Rows are points. Each copy is the shape, with its points in the same order, stretched, turned, moved and blurred by noise. Some copies are also mirrored. Which?

Shape, 8 rows:
[[-29 -56  -3]
 [-11  60  51]
 [ 17 -19 -50]
 [-54 -62 -11]
 [ -4   3 -34]
 [ 35  33  14]
 [ 38  27  -7]
 [ 33  21 -53]]
Copy 1 (8 x 3):
[[-18 -68  42]
 [ 10 -43 -54]
 [-21  21  26]
 [-36 -86  32]
 [-31   6   5]
 [ 29  13 -20]
 [ 20  36 -13]
 [-30  55   3]]
Copy 1 is: mirrored
Copy 2 (8 x 3):
[[-43 -30 -44]
 [-18  18  74]
 [ 10   5 -64]
 [-69 -22 -56]
 [-11  20 -38]
 [ 25   3  17]
 [ 34  10  -4]
 [ 28  33 -48]]
Copy 2 is: only turned

Shape (9 x 6):
[[-14 -21   1 -34 -23 -53]
 [-42  10  49 -13  44  56]
 [  1 -18   5 -35  52  53]
 [-27 -46 -20  61 -33  38]
 [  8  20  -6 -52 -16 -52]
 [-23  21 -35  11  -1 -44]
 [ 21 -35  -1  17 -79  40]
 [ -8   2 -12 -25  68 -43]
 [ 15  -3  -7  23  10 -60]]
Copy 1 (9 x 6):
[[ 10   1 -43  -2 -22 -37]
 [-71 -10  44   7  -5   1]
 [-56 -40   3   2 -13  36]
 [ 29  26  23  64 -28  41]
 [  8 -11 -43 -41   3 -33]
 [ 18  10 -32  13  39 -16]
 [ 52  15  29   1 -60  36]
 [-34 -43 -48  14  36 -25]
 [ 35 -26 -28  21  21 -37]]
Copy 1 is: only turned
Copy 2, 9 rows:
[[-33 -38  24 -75 -27  23]
 [-56  31  34  28  49  70]
 [-56  15  19  17  69   4]
 [-24  -9  76  69 -28 -29]
 [-33  -8 -20 -87 -19  16]
 [-15 -38 -21  -8 -30   3]
 [-17  43  84  -1 -38 -40]
 [-23 -45 -27 -32  49  28]
 [ 29 -39   1 -40  -7  11]]
Copy 2 is: mirrored
Copy 3 (9 x 6):
[[   2  -20   24  -37  -42  -15]
 [  28   84  -28  -15   43   39]
 [  12   42  -53   15   21   -7]
 [-102  -13  -12   -1   59    3]
 [  24   -1   39  -13  -63  -50]
 [   2  -16   44  -29    7  -55]
 [-113   -8    6   45  -15   -6]
 [  76  -13    4  -25   11  -31]
 [  15  -51   52    4   12  -15]]
Copy 3 is: only turned

Shape:
[[ 53 -25  -5 -40  23  15  15   7  20]
 [ 23 -39  14 -22   9  19  28  54 -12]
 [-68  69  33  53  40 -31 -20 -54  18]
 [ 30   3 -14 -45  14  36 -15  19   3]
 [ -7 -38   4  -4  16  30  20  31  -1]
 [ 67  17 -41 -16 -19  11  13 -30 -51]
 [ 67 -12  -4 -20 -24  28 -28 -16  -1]
 [  6 -42 -49  -4  -6  40  -1 -15  -6]
 [ 22   9  -4 -13 -20 -11 -48 -26 -43]
 [ 36  -6 -30  -7  30  37 -15  39 -14]
 [-12  43  -9  23  35 -88 -50 -43  11]
 [ 57   0 -15   0 -28  10   1  48  24]
 [ 28  66 -56 -60 -51 -50 -44 -58 -22]]
Copy 1 (13 x 9):
[[   5  -12   31  -24    7   -8   28  -48   15]
 [  24   27   -1  -15  -16  -33  -16  -49   21]
 [ -18   26   13  101   80   10   -7   68  -46]
 [   5    0   17  -52   41  -15    7  -29    5]
 [  32   12  -23    0   -2  -20   -6  -24    8]
 [ -69   14   37  -54   -8  -16   29   -8  -46]
 [ -49  -25   26  -57   12   17  -10  -30   -9]
 [  -8  -22  -42  -32    2  -18   12  -10  -21]
 [ -52    6   29  -16   42  -22  -38  -15  -53]
 [  32    9    5  -60   15    2   10  -17  -22]
 [ -21  -22   71   59   55  -28  -13   35  -80]
 [   0  -17   38  -54  -18   -3  -27    9   29]
 [-102  -30   71  -36   75  -78   -2   13  -42]]
Copy 1 is: mirrored
Copy 2 (13 x 9):
[[  8 -19  37 -18   8  21  48  29 -26]
 [ -2 -14 -19   1 -29  -2  48  36 -45]
 [-68  33  29  67   8  21 -24 -45  86]
 [-12   2  24 -42 -17  19  20  31 -20]
 [ -8   9 -19   4 -14  10  42  11 -29]
 [-12  32 100 -15  -3 -22   3 -12 -47]
 [ 20   8  42 -14   8  22 -18  37 -30]
 [  2  41  21 -22  22   7  20 -12 -34]
 [-21  10  35 -11   6  -4 -57   2 -22]
 [-43  29  21 -32  -9  14  30  40 -30]
 [-70   6  42  23  56 -14 -41  -7  62]
 [ 10  20   0   1 -14 -13  21  72  -9]
 [ -8  10  85 -52  16 -47 -64 -13  16]]
Copy 2 is: only turned
Copy 3, 13 rows:
[[ 40 -31  24 -12  51 -30  -9 -47  24]
 [ 49 -36  -3 -50  10 -44  15 -21  18]
 [-65 -20 -20  94 -48  41 -38  -7 -24]
 [ 47  24  25 -14  47 -18  -5 -12   3]
 [ 35 -26 -14 -18  24 -52  19 -16  -4]
 [ 30  35  56 -21  -3  24  40 -72 -11]
 [ 34  24  68 -10   5 -44  11 -25  11]
 [ 35  23  14  19  28 -65  43 -47 -20]
 [ 18  54  32  -6 -36  -1  -9 -31 -31]
 [ 73  -3  22   8  23 -30  17 -24 -24]
 [ -6   0  -4  90 -50  28 -62 -67  -4]
 [ 72  -3  46   4 -18 -43  31 -19  58]
 [ 11 116  32   4 -28  70  -9 -87  20]]
Copy 3 is: mirrored
Copy 4:
[[ 52 -23  51 -19  37 -22  15 -10 -39]
 [ 41 -49  10   9  77  26   1  -9 -43]
 [-86  48 -30  61 -63 -18 -32  22  60]
 [ 61  12  10 -12  41 -21   9  15 -22]
 [ 23 -39 -10   4  69  14 -24  -6 -30]
 [ 35   0   2 -43 -22   2 101  30 -80]
 [ 75  -1  45 -30 -25  -4  14   7 -58]
 [ 34 -22  -8 -55  24   9   0  -5 -67]
 [ 14  52  18 -13 -24  20  14  40 -53]
 [ 70 -13 -13 -11  31 -11  10  46 -38]
 [-65  67  39 -11 -75 -23  -5  84  11]
 [ 71 -51  33 -42   4  14  26  19  -1]
 [  7 112  56 -83 -65  24 100  60 -17]]
Copy 4 is: only turned
